Each row is a point. Each copy is the shape, with its points in the same order, stretched, turned, moved and blurred by noise. Is it also mirrored, or only turned?
In the rows, zero is written as 128.

Shape (7 x 2):
[[ 73 113]
 [151 139]
 [142 121]
 [152 144]
 [132 141]
 [133 117]
 [ 77 107]]
Copy 1 (7 x 2):
[[149  87]
 [ 99 143]
 [100 127]
 [101 144]
 [116 136]
 [103 115]
 [144  80]]
Copy 1 is: mirrored
Copy 2 (7 x 2):
[[ 74 132]
 [158 120]
 [139 113]
 [158 133]
 [135 137]
 [129 111]
 [ 68 121]]
Copy 2 is: only turned
Copy 3 (7 x 2):
[[ 72 160]
 [169 120]
 [140 115]
 [167 128]
 [151 139]
 [125 117]
 [ 71 156]]
Copy 3 is: only turned
Copy 4 (7 x 2):
[[126  80]
 [114 160]
 [127 150]
 [105 160]
 [107 143]
 [139 149]
 [135  84]]
Copy 4 is: only turned

Shape (10 x 4):
[[ 91 149 102 115]
 [100 167 126 101]
 [155 161 182 166]
 [156 143 155 136]
 [147 102 130 134]
 [136 134 104 125]
 [140 115 139 144]
 [105 106 113 127]
 [100 149 108 133]
 [130  84 118 135]]
Copy 1 (10 x 4):
[[ 91  99 128 126]
 [113  93 139 106]
 [153 190 157  56]
 [154 154 128  90]
 [146 151 111 134]
 [116 124  97 119]
 [142 166 123 122]
 [110 122 122 147]
 [ 97 124 129 113]
 [134 143 104 155]]
Copy 1 is: only turned
Copy 2 (10 x 4):
[[ 64 139 145 144]
 [ 75 139 126 120]
 [130 198  84 145]
 [140 159 112 125]
 [151 153 155 139]
 [118 133 144 139]
 [131 168 144 143]
 [104 153 165 134]
 [ 76 153 136 156]
 [134 155 176 139]]
Copy 2 is: only turned
Copy 3 (10 x 4):
[[105 182 131 135]
 [125 180 162 116]
 [211 117 162 133]
 [179 118 134 102]
 [127 109  98 115]
 [133 151  98 108]
 [151 114 114 120]
 [ 91 142 113 140]
 [127 174 124 148]
 [101 101  85 125]]
Copy 3 is: only turned

Shape (12 x 8):
[[160  80  88 125 119 113 115  98]
 [116 107 128 123 116 113 120 141]
 [ 86 122 148 133 129 126 108 131]
 [156 131  54 156  86 137 119 149]
 [138 137 148 108 100 132 117 148]
 [103 152 163 156 113 129 126 131]
 [124 139  88 137  55 127 100 124]
 [100 169 122 103 155 146 173 125]
 [151 151 116 129  95 139 106 119]
 [178 140 103 136 110 165 124 114]
 [ 73 137 135 107 148 160 128 142]
 [104 153 117 112 160 116 108 135]]
Copy 1 (12 x 8):
[[110 137 194 100 113 125 133 122]
 [114 106 139 127 145 123 139 135]
 [116 109 122 140 155 153 117 140]
 [152  94 196  91 129 116 135 173]
 [138 104 113 113 125 117 143 122]
 [127  94 111 140 127 136  97 142]
 [120  98 154  74 126 138 118 178]
 [154 152 115 165  95 114 133 174]
 [148 118 142  89 109 125 117 142]
 [167 125 168 100  75 126 121 127]
 [138 131 110 164 137 159 145 166]
 [152 156 134 132 157 129 124 156]]
Copy 1 is: mirrored
Copy 2 (12 x 8):
[[121  80  82  68 113 136 112 139]
 [155  99 121 120 126 100 122 145]
 [149 121 154 155 121  85 103 127]
 [194  73  92 107 101 205 101 128]
 [173 138 127 122 120 108 132 101]
 [145 120 153 172 130 102 111  84]
 [184  87  75 118 100 142  94 104]
 [118 170 140 175  95 137 146 136]
 [167 123 105 111 109 145 106  78]
 [145 110 118  99  91 178 119  75]
 [157 147 170 173  85 101 121 149]
 [157 154 138 132 128 113  83 141]]
Copy 2 is: only turned

Shape (14 x 11):
[[152 112 156 127 138 140 156 154 155 129 125]
 [130  99 109 122 152 135 131 103 143 130 123]
 [106 119  78 161  59 115 115 152 160 102 109]
 [126 115 140 136  91 148 131 110 126 156 110]
 [132 151 113 152 130 156 145 148 117  97 128]
 [135 158 118 118 129 159 150 112 107 183 124]
 [137 118 153  93 157  94  96 157 121  71 138]
 [137 137 137 179 152 182 121 128 116 137 118]
 [140 126 176 151 160 114 108 126 130 154 158]
 [128 103  92 125 126 146  76 148 172 130 141]
 [ 98 136 147  63 128 134 147 110 172 122  98]
 [146 123 120 151 165 151 130 156  89 112 110]
 [ 73 133  91 158 105 144 111 162 111 134 129]
 [126  94 132  89 117 124 112 106  95 144 189]]
Copy 1 (14 x 11):
[[129 143  63  93 134 141 136 130 125 130 124]
 [138 108  92 141 119 116 116 107 150  98 140]
 [ 96 152 142 139  80  64 119 140 112 146 178]
 [170 117 105 123 125  86 139 149 106 153 120]
 [125 134 130 107 111 120 144 112  81 126 103]
 [175 128 118 114 162  93 142 144 110 117  81]
 [128 147 118 114  73 218 112  94 154 126 155]
 [153 113 109 155  92 131 160 113  70 132  68]
 [155 123 104 161 115 185 171 142 147 141  93]
 [117 161 106 191 101 144 112 107 115 121 169]
 [171 137  86  90 126 114 127 159 142  72 170]
 [132 124 117 117  90 143 115  85 105 124  82]
 [111 128 169 166  99 111  93 153 101 136 112]
 [163  96 136 155 179 174 109 126 136 179 146]]
Copy 1 is: mirrored
Copy 2 (14 x 11):
[[173 104 130 109 125 158 138 105 151 125 123]
 [110 122 131  94 146 107 125 113 147 130 137]
 [157  86 105 139  81 113  67 124 156 123  91]
 [156 148 135 150  94 118 124 115 109 149 130]
 [126  66  93 115 110 141 127 129 128 116 102]
 [122 159  92 120 107 120 138 123  89 134 134]
 [143  86 132 108 194 122 118 145 173  78 130]
 [116  76 121  96 113 148 125 124  86 145 115]
 [150  99 130 103 168 138 114 115 121 130 168]
 [131  86 129  67 130 102  78 127 135  92 114]
 [161 152 139 109 129 105 157 155 180 136 161]
 [105  93 103 105 151 142 124 123 107 116  82]
 [132 104  78 112 124  87  88 137 104 134  83]
 [136 152 120 135 162  63 130 104 112  96 154]]
Copy 2 is: only turned
Copy 3 (14 x 11):
[[ 84 119 146 143 141 113 144  99 131 177 160]
 [139  92 130 145 148 105 129 110 138 131 121]
 [100 151 132 133  78  98  85 162 174  82 137]
 [135 137 109 126 113 130  94 128 157 136 160]
 [117 131 143 139 105 142 155 124 165 134 127]
 [156 158  94 144 123 147 123  89 171 145 118]
 [116 110 166  99 163 131 152 158  80 140 107]
 [143 129 147 140 136 130 149 132 191 153 146]
 [159 137 187 135 162 123 125 131 135 170 130]
 [120 126 140 102 143  71 121 130 167 123  99]
 [ 91  91  78 142 131 145  87 133 111 173  98]
 [132 134 145 133 147 120 185 130 151 136 146]
 [144 168 128 121  74 106 128 171 178 130 113]
 [186 123 143  75 114 126 135 100 100 140 108]]
Copy 3 is: mirrored
